Rows are points. A path goes straight from each point to the next, and from the last back to the first. The post is the endless flat space through its rows: a point in 2 columns, a line in 3, a plane in 4, and so on, so that a path can go around it. Count how often the path circles the post. Going back the other way cancels.

Post (2 x 3):
[[-13   0 -24]
 [  7  21  17]]
Path (31 x 3):
[[ 29  63   3]
 [-38   6 -45]
 [-44  -2  -8]
 [  4 -15  34]
 [ 29 -20  -4]
 [ 50  14 -13]
 [  9  42  -7]
 [-12  27  18]
 [  5  23  51]
 [  3   8  24]
 [-28  26  36]
 [-31  46  -5]
 [ 13  28  -1]
 [ 39 -17 -20]
 [ 10 -35 -12]
 [-26  -1  -1]
 [-27  31   5]
 [  3  40 -24]
 [ 39  17   2]
 [ 13 -38 -22]
 [-20 -50   2]
 [-55   2 -14]
 [-25  59  11]
 [ 37  65   6]
 [ 51  -6   5]
 [  2   1 -28]
 [-12  55 -24]
 [-41  29 -10]
 [ -4  11  20]
 [ -5 -53 -19]
 [ 15  -2 -12]]
Times around: 0

Post (8 x 9):
[[-11 -12 -26  -1 -12 -26  12 -52 -11]
 [-13  -5 -15   4   3 -14 -11 -12  -3]
 [  8  18 -12   0  46 -21  26 -40   0]
 [-23   9 -20  -4   7  -4  -2 -33  24]
 [  1 -15  21  10  -9  10  31  -4 -47]
 [ 31  -6 -10 -29 -30  10 -36  19  13]
 [ 20 -12  -7  20   1  10  23  21 -30]
 [ 29  13 -13 -45 -10 -15  -8  25  18]]
Path (30 x 9):
[[-25  27   8 -19 -15 -25   2  -3  -6]
 [-25   0 -11 -13 -44  25 -28   0  10]
 [ 40 -21 -92 -40 -42 -50   6   2  -9]
 [ 40   3  -8  11  70  -7   8  37   3]
 [-35 -29  18  -3  -1  -4  14   9   5]
 [-16   6  20 -63 -31 -37  16 -63  18]
 [-12  15   4  24  -4  11   5 -12 -25]
 [  5  37  -5 -11  -1 -19 -14 -14  -6]
 [ -6   4 -25  16  30  -9  -9 -16 -44]
 [-24 -16 -17   6   1  43 -91  19  42]
 [ -3 -40 -29 -12 -51 -13  -6 -26   4]
 [-25  21 -25  -3   7 -10  -5   5  77]
 [ -3  -8  -1  56  29  37 -16  27  10]
 [ 29 -20 -16   4 -55 -26 -14  63 -36]
 [-17  28   0   0  22  -8  -7  15   2]
 [ 27  39 -70 -30  54 -48  49 -41  43]
 [-10 -26 -16 -38 -39 -27   1  -4 -24]
 [-18 -17   0  24  16  18   4  38   4]
 [  7  -7  -7  19  14 -14  22  -2   9]
 [-37  36  34  26  52  35 -14 -12  27]
 [  8  33 -41 -47   5 -59  29 -19   5]
 [-11 -23 -50   6 -41  10 -14  -4 -17]
 [ -3  19  -1 -19  44  -4   7 -36  25]
 [-12 -18  30 -10  15 -16  26 -84   3]
 [ 11 -12  17 -11 -38 -28  23 -87 -43]
 [ 58   4   1 -69 -44 -60   4  43 -46]
 [ 19 -14 -13   9  -9  18  -4  22 -39]
 [-19 -39 -33   3 -13  11   6   2   2]
 [ 23  15  20 -36  42 -23  62 -45  -6]
 [ -8  14  -8 -16   1  -7 -29 -37  57]]
Times around: 5

Post (17 x 18):
[[  4 -38 -41 -21 -24  -7   4  54   7  31  -2  31 -50 -21  -9  -7  -4  -4]
 [-12   6  29 -11  24  23  15   7   8 -44 -36  11   7  36 -16   9  13  22]
 [ -4 -14 -55 -11   8  13  36 -34   4  18  -6   2  10 -48  19  39  12   0]
 [-20   6   1 -52 -44  34 -27  -2  16  -6 -36  -2  14  22 -10  -7   0 -15]
 [ 12   8  28 -26 -26 -44   7  26  35  -1 -12  10   4 -33  -9  13  -8  10]
 [-69  10   0   0   6  14  17  11   4  -9  -7  34  44  48  -1  -8 -19   9]
 [ 11  -3  28 -68 -26 -10 -22 -34   4 -21  -2  18 -46   9  27 -10  23  -1]
 [ 40  26  -1  30  -5 -53 -32  -5   9  29  20  15   1  -2 -32   7  21  22]
 [ -5  20  11  11 -14   4  -5  12  27   3   6  -7  18 -28  41  23  -3  -5]
 [  6  11   0   9 -26  13  20   8  20  15  11  67 -10  38  -1 -12 -17 -10]
 [ 41  -1  56  -1 -40 -52   6  49  14 -44  17 -21   8  -3 -31   3 -27   5]
 [-14 -17  24   7  29  15  30  29  20  11  35  13  34  45   6  13  25   0]
 [  3  -7  33  28  23  -4  31   1  -5  -5  -6   0  18  -9 -33  -9   2   4]
 [ 39   7   4   6  48 -64  41  41  34  14  33 -44  15  -8  16  17  14 -38]
 [ 16  15   7 -15   4  -6  24  23  10  32  42 -26  -1  13   2 -13  -4  13]
 [  6  -9  39  28   4 -30  20   0  23  24   2  16  12  15  33  20 -14   3]
 [-11  23  30  24 -23   2  -1  10   7 -24  24   4 -13  25 -59   1 -24   5]]
Path (29 x 18):
[[-13  -2  43 -28   0 -31  29  24  36  25   1   4   8  -2  13   4   7  20]
 [ 35   5  23  53 -22 -30  32 -15  26 -29  70 -17  29 -43 -31  11   5 -14]
 [  3 -43  44 -36   0  -4  55  23  30 -38  -5  32   5  29  15   3 -42  30]
 [ 20 -13  55 -20  36 -63 -14  55  11   2  40 -43 -37  -1  38  23   0  24]
 [-11 -43  46  22  33 -10  17  92   0  19  -3  12  32  40 -23   1  26   3]
 [  7 -22  48  20 -34 -18  11  48 -28  44  40 -36 -21  36  -2 -40 -12  32]
 [-14  18  31   7 -28  17  -4  23  35 -34 -14  19  25  32   6  13  20  32]
 [-16   4 -22  20  21 -11  11  46  47 -21 -30  56 -15  51 -40 -12 -21 -23]
 [ 53 -59  25 -25 -12 -29   7  -5   6  19  -6  -5 -13  -2  11   1 -22 -54]
 [-15   1  14 -30 -26  91 -27  71  14  -2 -49  69 -12  61 -11   8  14 -13]
 [ 50  41  16  -7 -28  37   3  54  20 -28  32  25 -20  -8  -8  33  -1   6]
 [ 23 -16  29  -6 -12   2   5  29 -12  30   6   8 -39   4  -3 -23   6  17]
 [ 11   7  10 -22 -39  42 -33 -27  -1   9   0 -22  15  28 -13 -13  31   4]
 [ 20   8 -24   6  -7 -25  15   6  12  -2  64 -62   3 -24 -16  14  -8  16]
 [ 14  22  14 -61  14 -17   8 -22  51 -16 -11  19  17 -32  67  36  24   2]
 [-15 -26  -2 -64  13  20  66 -41   1  12 -15  60   8  27  30  27 -37  14]
 [ 39 -18 -57  18 -24  11   1  59  -3  43  16   3 -10  -1 -26  26   6  -8]
 [  5  -8  54  15 -27 -27  13  31  11 -10  23  32 -25  -9   5   8  -9  28]
 [ 40  66  32  63 -36 -58 -29 -16  50 -40  45  -5  22 -30 -34  33  23  17]
 [-42 -35 -44 -36 -16 -25  19  45  28 -31  23  43  -9   2 -55  18 -17 -13]
 [  9  -6  57  17   9  -6  33 -12  13  52  60  23  31  22 -45 -15  -2   0]
 [-40 -26  13 -30  28 -23  21  -5 -33  19 -52   9 -33   7  10  -9 -19 -24]
 [ 40  76  15  27 -46 -21 -40 -29  -1   6  24 -43 -35 -16 -46  17 -15  16]
 [  9  28   0  26 -24 -20   5  27  13  -1  -2  26 -20  17 -33 -16 -11  23]
 [ 23  49  48  17 -11  34  22  -9  52 -68  33  18  45  28   4   2   1  15]
 [ 17  50  -3 -47  11 -14 -18 -42  14 -60   8   3  43   8 -20  19  14  13]
 [-12   0  42  -5  -7  23   4  10  15 -26 -27  67  32  58 -14 -29  -6 -16]
 [-30  -2  33 -11  36 -21  -3  59  21  38 -22  27   8   8 -32 -19  21 -13]
 [ 25   2  93 -38  14  15  24  -6  14  -1 -23 -18 -27  20  82  14  33   3]]
Times around: 5

Post (17 x 18):
[[ 10 -22 -14  22  41  25  24  30 -18  12   4  31 -15   4 -21 -20 -25  27]
 [ 13 -12   3  -1  38   3  13  24 -22   7   9  22  27  22  22  19   2 -24]
 [  5 -42 -13  40  42 -22   8  37   0  21  42   1  11  -9 -23  10  10   3]
 [ 30  -9 -18   1 -48   0 -34 -12  14 -21 -29   0  22   6  30  12  22 -36]
 [ 21  57  24 -24 -54   5   3   6  40  -4  -6  -1 -52  -3  18 -24  23 -31]
 [-30  52 -13 -13 -23   8  -1  10  -5  42  -1 -16 -43  50 -16  31 -26 -42]
 [ 13   7   2  -7 -36  -1 -34 -11  -2   1 -27  -2  37 -30   6  28  -3 -20]
 [ 20  32   8 -29 -35  43 -13 -18  18 -37 -21 -21 -11   4   4  21  53 -27]
 [ 26 -60 -16  13 -10   7   5   5   0 -30  16  24  36   6 -26  17 -42 -13]
 [  8  42   7 -20 -38 -30  42 -18   7   7 -24 -15 -37  17 -31  -8  15 -10]
 [ 14 -49 -38   4  17 -16  -9  -1 -12 -18  18   2  41 -27  28  22 -19  -1]
 [ 10 -18 -18  28  22  -7 -10   5   3 -18  33  37  41  -6 -18 -23  -9  -9]
 [-60  15  15   4  15   7  62  -3   6  33  -5  -6 -26  27  -8  -1   6 -15]
 [ -6 -41  -9  -6  23 -35   0  46  -5 -15  -1  29   7   1 -12  -1 -13 -25]
 [-20  44 -14  30  28   1  52  18 -45  25  -6 -25 -22  16 -33   3 -34 -44]
 [-11  13  -4  16  51  23  51  42  10  25  -1 -27   9  23 -24  -8 -25  17]
 [ 15  23  -2 -38 -50   9  -2  -2  14   8   2  -8   4   1   7 -44  37 -42]]
Path (28 x 18):
[[-35 -22 -58   1  20 -24  -4  15 -46  22  26   4 -15   0   0  25  -8 -28]
 [ -9 -23 -23 -44 -18  45 -18  28  28  26  50  60 -24  13  15 -26  10 -25]
 [  3  13 -11 -49 -28  29 -10 -29   8   9 -21  -2   7   1  17 -44  25 -34]
 [ 14   4  15  30  28  34   2   8 -33   2 -17  43 -51   1 -36 -23 -47  18]
 [-33   8 -38  35  30 -37  43 -29 -43  -8  22   3  19 -18  32 -33 -53  -1]
 [-73  18 -29  20  10  -6  -4  39  17  54  64  40 -48  41  17 -23  17 -42]
 [ 22  10   1   5  17  13  75  21   8 -19  -3  32  90  37   0  -3 -79 -43]
 [-18  -4   5  13   8  23   0 -48   2   0 -21  11  29  13 -41  50   9   5]
 [-42  -5 -32  42  -6  55 -59 -28  -3   1   7  32   7  36 -20   8 -37 -26]
 [ -1  36 -20  22  15   7  -4 -13 -14 -12  24  21 -35  29  -7 -28 -15  27]
 [ 15  66  -8  29 -31 -16  38  18 -16   2   5  38 -50  11 -30 -61   8 -19]
 [-33   4   6 -12 -18 -14  51   3  12  42  -7  10  23  35 -34  -5 -10 -30]
 [ 23 -50  -2   8  27 -28  37  15  29  40  11 -44  12 -58 -18  66 -38  48]
 [-38  24 -15  -9  41  13   4  10  47  11  42 -17  39  33   5   3  -7 -55]
 [  5 -32 -31 -42 -42   5 -20  31  23   7   9  22  27  -3   3  -5 -23 -39]
 [ 10 -11 -25  41  24  23 -28   2   0   2 -50  -3  -1  29  16  59  -7 -43]
 [ 16  15  19 -22 -43 -53  -1   6  18  22  37 -38 -20 -21 -14 -25  11 -37]
 [ 17  13   3  11 -19  14  15 -21  -9 -40   1 -10  43   0 -16  18  -4 -36]
 [ 17  16 -29  24  -9  46 -40  56  58 -22  35  -1  26   1 -38   5 -51  23]
 [-12 -29  13   4  40  50  15  28  26   5  52  42 -33  28  35  20  23 -13]
 [-16 -59 -10 -23  45  -5  36  22 -10 -29   3  19  39  28 -13   1 -41 -40]
 [ 54 -61  -5  -1 -68 -94  12 -20  20 -65 -19  48   3 -29 -68 -48 -52  13]
 [ 28  -1 -24  20 -11 -18  14  34 -47  -4  20 -30 -38  -1  -8 -18 -13 -35]
 [ 13   0 -26  34   6  23  -7  18 -18   6  10  -3  54 -54 -15 -11  -6  -3]
 [  4   6 -12  -2   4  29  37   9  19 -38 -23  57 -62  43 -11  -6 -27 -30]
 [ 28  24 -15  20  24 -16  36   0 -15  -2 -32 -39   5 -47 -32  21 -56 -15]
 [-14 -37   6 -30  12 -18  -4  22   7  12  -3 -22  -1  51   9  38  48 -40]
 [  8   2  -4 -12 -20 -25  -5  19 -34   5   6 -28   6  -7  11  41  11 -46]]
Times around: 5

Post (17 x 18):
[[  5   3 -48  -2  14   5  40 -13  -2 -14 -22 -27  24  28   3  45   4  16]
 [ -9  53   9   4  12 -13  18   9  31  21  23   3  10 -33  27 -12 -12 -32]
 [ 32  12  -5 -45  35 -19  35 -18 -22  -9  18  10   8   5   7 -18  12   4]
 [-30 -11 -47 -25 -32 -48  10  28  39 -29   9 -14   5 -13  27 -53   2  -8]
 [-25 -18 -12  -8   9  -3  26 -10 -16  30   3   5  21 -17  -6  23 -74  26]
 [ 35   9  15   7   1 -10  11   3 -25  17  -7 -25   1 -17  12   2   7  -9]
 [  7 -12   0  21 -19  -6  19   8  35  54  35  42  35 -55   1 -14  40   1]
 [ 16   0  -8  -7  -8  -9 -24   2  41 -10  -5 -13 -17 -23 -41  40 -23  31]
 [ 29  13   6   8 -13 -29   7  -1 -21  -5  14 -14  44 -21 -27   7  16 -15]
 [-45  42  26  17  -5 -14 -42 -18   9  52  32 -10  -4  -6  14  10  33 -12]
 [ 14  13  21   7  -7  13  35 -27  26  11 -15 -15  18  17 -21   1  25   5]
 [-23   0  24  19  26 -29   9  -4 -32  23   7  14   9  -7   8  13  -7   0]
 [ -3  19   0   8   6  10  19  15   6   6  14 -21   7   2 -24 -18  25 -13]
 [-38   5 -36  31  54   7  50 -50  -2 -20   3 -13  23 -11  -4   9 -26   5]
 [ 37  24 -15 -32  29 -65   4  28 -11  -1 -23 -36  -6  -1  42  -5 -40  61]
 [  8  21  29 -12 -33 -12 -56  25 -71  12 -24   0   7 -17 -23  31 -34  28]
 [ -2  14  25  -9  -6 -12  37  -1 -21 -17  27  -3  -7 -12 -19  -2  10  20]]
Path (26 x 18):
[[  9  11 -10 -15 -22 -60  -8   4 -17 -38 -34 -17  28 -22   4 -33 -14  -1]
 [-26 -31  -4  21  86  22  54 -35 -29  40 -30   5  29  -8 -14  38  -4  50]
 [ -8 -38  19   7   4 -33  -2 -26  13 -27   8  28  40 -28 -44  39 -20  43]
 [ 58  42 -30   2   8  26  -1   9  47   2  23  -6  15 -18 -35  33  33  -3]
 [ 31  -3 -57 -46 -18 -35  -8  14 -20 -12   6 -12   4  43  20  20  36   6]
 [-17  15  39  -2  10   3  68 -19   0  46   8  35  -5 -42   8  15 -62  48]
 [ 71  61  14 -33 -15   4  25 -16  37  55  10 -40  68 -48  17 -31 -14 -73]
 [ 26   9  -7   2 -27 -21   0  -5 -15  -9  -4 -39  39 -32   5 -27 -12  -8]
 [-50  33  34  20 -35   1 -20  39 -30  37  56 -14 -29 -35  13  11 -52   9]
 [-25  71   3  41 -38 -24  -9  38  21  11  12 -59  -4  39  35 -60  25 -70]
 [ 15  49  -9   0 -30 -50 -20  13 -41  -5  -1 -35  45  -6 -42   9  -2 -20]
 [-33 -14  -6   1  44  26  28  -9  26  59  -3 -31  18  10 -53   9  19   6]
 [ 73 -14 -29 -71  46 -16   9  22  63 -16  34  14 -31 -39  23  -6  23 -25]
 [-26  37   0  15  25   1 -11   3  10  23  12 -22 -17  27  50  38  10   6]
 [ 27  59 -16  28   5   5  15 -12 -16 -10 -12 -15  29  -8  30 -32  12  -7]
 [ 22  40 -14 -41 -35 -11 -11  -8 -18  24  -9  19  48 -14 -50   3 -14   7]
 [-14  14  21 -17 -28   3   5  38  39  13 -21 -26 -34  -5 -24 -26   3  14]
 [-14  30 -31   2   1  -5 -12 -13  -1 -12 -24 -55  34  -8  13  21 -27  27]
 [-14  42 -18  -8 -66 -17 -43  12  18 -15   0 -43   7  -1  40   1 -22   2]
 [  9  85   5 -10 -28 -45   5  24  21   0  40  19  66   5  -9  -8 -48  10]
 [ -1  17  -1  34  21 -45  28  41  -5 -10  13  -6 -17   8 -16  40  10  38]
 [-10   0 -46 -17   4 -58  23 -13   7   3 -16  -8  71   4   4 -32 -11  35]
 [  8  28  44  -1 -20 -29  14  22  46   2 -24 -46   4 -36   4 -44  -9 -25]
 [ 34  58   2  -6  -4 -24  31 -24  97 -11  50 -53  32   1   9 -28  44 -72]
 [ 15  45  52  21 -22  -3   2   1  12  41  17 -18  17 -12 -26  14 -67  21]
 [ 12  14 -13 -10   1 -32  33 -13   0  19  -5 -60  13  31  18 -58  23 -29]]
Times around: 5

Post (17 x 18):
[[  1  35  58   9  27 -20 -27 -18  -5 -11 -70 -16  16  -3  40  -8   2  -7]
 [ -1   2 -35 -18  -4  46  38  10  23 -10  16  19   7  14  -1  40  42  19]
 [  2  49   2  25  66  21  -8  48  11 -17  19  17  25   5 -30 -10  -5   9]
 [ 41  14  -6  30  20 -54 -29  47  11 -20 -44  19  39 -32  25 -16  -1  11]
 [-15   3 -40  25 -53   9  15  27 -25  68  -6   6  27  18 -10  10 -10 -17]
 [ -4  -7  20 -16 -21  18 -14  10  15  37  -4 -13 -21  -7  28  37  10  -4]
 [-11  37  21 -13  27  25   6  23 -25 -17  13  14  23  61   6  22   3  38]
 [  2  -3 -54 -38 -10 -26  38 -29  20  28  54  -4 -34  23 -19 -11  -2   2]
 [ -1 -45  -9   5  25  13   2   5  -4  14 -11   7  -7   3 -18 -15  20  23]
 [-38  45 -20  -1 -19  -1  19 -38 -19  12  32   8 -25   2   0   1 -10  -1]
 [ 44   1   9  36 -58  10 -13  21 -40 -16 -12 -16  21  -4   7   4  -6 -32]
 [  6 -31  -4  15  -9 -16  18   1 -23  -2  13   3 -13  45 -33   2  32   2]
 [-30  22   7 -22 -21  -7 -34 -25 -31  -2   9  -6  12  20 -10  14 -29 -34]
 [ 26 -31  11  21  -4 -17  40   6  15  13  37  37   6  -2 -22 -28  28  -5]
 [ 10  53  11  -7 -39  -3  -7 -20 -24   8 -16  13 -13   5 -19  25 -16 -18]
 [  1  58 -29 -28  12  -6 -15  35  14 -17 -17  20   5   3  15 -14  41  19]
 [ 30  17  -2   7   5  11  18  33  22  13   5  36 -19 -18  26   0 -18 -42]]
Path (31 x 18):
[[ 44  24  15  36 -43   1   2 -34 -18  21  29  -7  -4 -42 -16  13  -2   3]
 [  0 -27  -7   0 -24  18 -29 -19   6  16  40 -14   3  14  -7  34 -26 -33]
 [ 42   7  14  38  35   2   5  58  52   4 -16  46 -18 -14 -30  15  25  43]
 [ 14  63  15  19  11   2 -31  72 -29  -8 -19  20 -11  32 -61  34   2  24]
 [ 13 -21  33  12 -64 -43  22 -27 -29   6  13  28   8 -14  -4   0  15 -13]
 [-54  17  23 -47   6  13 -15 -27 -17  43  33 -10   9  62 -35  24   4 -20]
 [ 12  21   3 -17  27  12  26  14  12  49  18  33 -11  41 -23 -36  38  31]
 [-23  44 -75  14 -17   0 -14  37  31  62 -13  50  26   3 -21 -10  -9  -7]
 [ -7   3  16 -17 -40  22  -8  25  -4  21   6  -5  35  -2  13  65 -46  28]
 [ 29  15   3  30  53 -18  16  58  25 -35  14   7  34 -40  14  22 -30  16]
 [ 23  17   2 -23 -19   1 -20  30  34   9  29 -14  35 -29  16  17  18 -21]
 [-49  48 -47 -12   2 -11 -18 -11  -7  23 -16  26  33 -15   8 -27  27  39]
 [-11  -5 -32  25 -11   7  -6 -36   6   3  36  25  56  -3 -18 -20 -21 -15]
 [-31  10   2  23 -26   8  21  -5 -10  37  62 -14 -35  32 -15 -29   0 -23]
 [ 54  78   0  60 -23 -20   7  14  -1  -6  39  11  28 -50   7 -63 -11  21]
 [ -3  51  36  23  33 -21  17 -16 -12 -23  -1  30  20 -11  68 -27  35  -9]
 [ -5 -13  36  60 -26 -21  -2 -33 -33  51 -14   3 -19 -58 -34   5 -45 -63]
 [ 79  -5  49  36  -1 -28  24  -5   7   8 -50 -69 -25 -14  48  -2 -24  20]
 [ 12 -32 -18  35   8 -61 -12   1  47  18  -8  -4 -36 -46 -26   7 -11 -19]
 [ 41 -37  -1  -3  19  -5  -9  40  70  21   8 -16  13  26  -8  35  50   6]
 [ 56  41   0  11  44   3  10  50  26   0  18  58 -16  29  -6 -17  53 -23]
 [ 14  13  31  29   9  20  30  27 -16 -17  -5  54  15   3  12   8  16 -23]
 [  9  63  -3  14 -27   5   5   3   5 -30   2 -10  53 -36   4  11 -25 -45]
 [ 10 -28 -34 -32 -39 -29  19 -24  27  -1 -13 -21  -6   9  26   9 -14  35]
 [  7  67 -30  25   3   7  -2  -5  11 -18   7  39  42  25 -71  37 -19  33]
 [-18 -27  57  47 -25 -13 -10 -33 -22  59 -23  52  54   3 -40  27  -9 -25]
 [-34 -18 -62  37  44  45  14  33 -46   4 -30 -23  49  38  53  18  -1  33]
 [-14  14  19  22   4 -14  14  50  38  34   6  40  14 -39  -5  32  18 -20]
 [-12  35 -64  20  -7  25  21  14  14  -7 -10  -9  12 -24   5  11 -25 -31]
 [ 37 -13  -4  15  -2  -5  20  36  56  39  37  16 -21 -27 -13   4  16  10]
 [ 24  34 -18  20 -76   3  26 -63  18  35  11 -16   1   1   5  46  39  -1]]
Times around: 1
